Each row is a point. Each copy is the shape, with its points in the same order, stretched, turned, moved and blurred by noise. Some copies are also mirrored. Which?

Shape:
-0.52	1.40
-0.56	0.63
4.43	0.79
2.49	-2.08
-0.98	-0.30
1.70	2.84
-0.33	-1.36
1.35	-2.17
Copy 1 (8 x 2):
0.58	-1.56
0.26	-1.15
5.32	1.77
1.62	2.91
-0.68	-0.59
3.51	-1.78
-1.05	0.36
0.45	1.48
Copy 1 is: mirrored
Copy 2 (8 x 2):
-1.50	0.05
-0.70	0.29
2.97	-2.84
3.49	0.51
-0.30	1.49
-0.34	-2.14
0.65	1.85
3.26	1.54
Copy 2 is: mirrored

Shape (8 x 4):
-1.53	-2.52	0.80	-0.58
-1.62	0.49	1.57	-1.40
-0.71	-1.14	2.70	-1.48
-1.64	-1.27	-0.09	-1.71
-1.06	-0.48	0.83	-1.57
3.68	1.57	-0.81	1.00
2.45	2.37	-1.59	4.03
2.02	0.94	3.02	0.06
Copy 1:
-1.28	-2.11	0.81	-1.48
-0.44	0.80	-0.85	-1.11
-1.16	-1.52	-1.40	-1.07
0.05	-0.78	0.73	-1.76
0.14	-0.69	0.04	-1.04
2.24	-0.70	0.43	5.51
0.30	1.38	1.96	7.22
-0.30	-0.51	-2.17	2.68
Copy 1 is: mirrored
Copy 2 (8 x 4):
-2.43	-2.51	1.36	1.06
-2.86	0.65	1.74	-0.83
-2.32	-0.77	3.40	0.01
-2.42	-1.83	0.87	-0.96
-2.12	-0.67	1.87	-0.51
3.32	1.33	-0.54	-0.19
2.80	2.25	-3.79	0.92
0.43	1.77	3.70	0.87
Copy 2 is: only turned
Copy 3:
0.25	-0.80	2.55	-1.61
0.37	2.18	2.60	0.37
1.71	0.77	3.23	-0.18
-0.56	1.16	1.54	-1.25
0.58	1.49	2.11	-0.48
2.59	1.63	-2.58	2.00
0.23	0.41	-3.33	3.66
3.90	1.03	1.45	1.89
Copy 3 is: only turned

Shape (11 x 6):
-0.55	1.53	-1.56	2.17	0.40	-3.92
-1.75	0.39	3.21	-1.07	0.65	-0.96
1.34	-1.83	-1.22	-1.21	0.94	-1.36
0.92	-0.13	1.66	3.32	1.21	-1.27
-1.39	1.45	0.33	0.57	0.87	0.20
2.02	2.08	5.15	-0.69	-0.01	-0.03
-1.53	-2.80	-0.07	-0.15	-2.64	0.18
-2.06	-0.14	2.67	-1.91	-2.86	2.87
0.66	-1.93	-0.03	-2.11	1.42	1.65
-3.08	1.00	0.29	3.05	-1.64	-0.36
0.31	-2.61	-2.38	-4.57	-0.20	2.10
Copy 1:
0.91	1.83	-1.14	3.26	-0.26	-2.88
1.10	1.21	2.38	1.06	-4.91	-0.08
0.20	-1.10	-1.59	-1.73	-2.22	-1.38
3.87	0.30	0.20	1.30	0.05	0.25
0.87	0.86	-0.28	2.36	-2.71	0.72
2.53	3.73	2.04	-1.13	-3.81	2.90
-1.83	-1.73	2.51	-0.49	-0.65	0.37
-2.46	0.26	3.24	-0.12	-3.89	4.18
-0.09	-2.49	-0.66	-2.01	-3.69	1.73
-0.11	0.82	2.06	4.15	0.08	0.81
-3.88	-2.97	-1.37	-3.57	-4.30	1.13
Copy 1 is: mirrored
Copy 2, 11 rows:
-0.38	2.92	-2.63	-0.24	0.46	-2.70
0.71	-0.37	2.48	0.54	-0.86	-2.02
1.83	-0.52	-2.33	-0.47	1.23	0.00
0.70	2.17	0.11	2.39	0.97	-1.24
-0.75	1.69	0.97	-0.09	-0.01	-0.73
3.25	1.40	3.87	1.34	-2.03	-0.63
-1.38	-1.25	-1.70	1.47	-1.94	0.56
-0.96	-0.61	3.09	0.92	-4.00	1.81
1.58	-1.68	0.58	0.21	0.95	2.05
-3.06	2.25	-0.02	1.54	-1.52	-1.23
1.04	-2.55	-1.20	-2.17	-0.40	3.65
Copy 2 is: only turned
Copy 3:
-0.66	2.52	-0.26	1.62	0.21	-4.07
-0.78	0.23	0.92	-1.06	2.03	0.64
1.65	-1.02	-0.62	-1.74	0.84	-3.62
-0.39	-1.52	-0.24	3.02	1.31	-1.65
0.12	0.79	-0.95	0.41	0.21	0.17
1.75	-1.22	2.82	1.25	1.68	1.67
-1.87	-2.13	0.17	-2.79	-1.46	-1.63
-0.65	-1.85	0.75	-2.69	-1.37	2.82
2.05	-2.38	-1.63	-2.63	0.99	-0.79
-2.81	0.52	-0.72	1.08	-1.77	-0.39
3.00	-2.27	-1.82	-5.27	-0.74	-1.30
Copy 3 is: only turned
